Every row gives one point. Before rounding, the points of a table are all equally far from one centre. They may lie mostly on one side of it. Where is the centre, to within rounding?
In the rows, zero is written as 128.

Points (6 x 2):
[[ 71 147]
 [ 95 168]
 [101 170]
 [101 170]
 [ 99 169]
 [132 170]]
Centre: [116 118]

Points (14 x 8):
[[ 82  70 152 135  93 126 155  95]
 [105  87 152  95 122  98 170 107]
 [ 85  76 122  94 150  79 139 112]
 [ 89  68 102 139 123  61 153 119]
 [122  36 136 144  97 104 133  99]
 [ 77 118 107 121 101 138 173 162]
 [ 92  64 113 151 117 105 186 115]
 [ 75  48 136 145 109  90 127 103]
 [ 99  58 104  87 133 115 135 106]
 [ 85  72 127 115 139  92 137  80]
 [ 90  68 118 115  98 115 107  81]
 [ 63  68 106 113 106  95 143 116]
 [ 49  87 126 130  98 109 126 106]
 [ 58  77 109 148 153 107 145 100]]
Centre: [116  99 126 143 128 118 123 138]

Points (19 x 14):
[[ 66 123 135 132 118 152  69 109  87  86 146 130  89 102]
 [ 69 145 141 142 140 171  67 127  93  98 125 152 128  75]
 [ 65 125 135 105 115 175  61 124 101  84 166 126 113 109]
 [ 79 157 119  91 122 161  64 132  86  92 133 131 106 136]
 [ 64 134 133 112 120 148  68 130  89  75 143 133 133  91]
 [ 76 140 110 107 128 172  76 128  93  73 143 159 138  81]
 [ 72 154 134 112 138 154  72 135  87  64 168 141 114  87]
 [ 64 141 158 105 101 183  68 110 110  84 143 146  91  81]
 [ 61 126 125 103 132 168  73 125 105  66 158 151 102 103]
 [ 56 167 159 123 113 153  74 118 102  88 140 128 119  69]
 [ 88 142 138 107 136 185  67 152 103  78 134 156 109  74]
 [ 64 117 166 109 123 170  77 122 108  93 143 167 127  72]
 [ 46 131 142  91 112 171  76 115 105  87 153 137 121 111]
 [ 52 133 155 125 109 171  66 135  99  91 155 139 126 103]
 [ 75 147 146 122 130 182  72 132 107  61 141 150 130  76]
 [ 58 137 167 142 130 141  76 109 103  81 153 141  98  91]
 [ 77 133 147  97 111 174  93 111 100  65 166 147 147  78]
 [ 74 139 171 115 138 175  89 132 112  58 172 153 130  94]
 [ 56 123 125 110 132 147  78 136  90  98 128 139  98  94]]
Centre: [103 152 142 115 122 157 106 119 117 108 149 148 112 105]
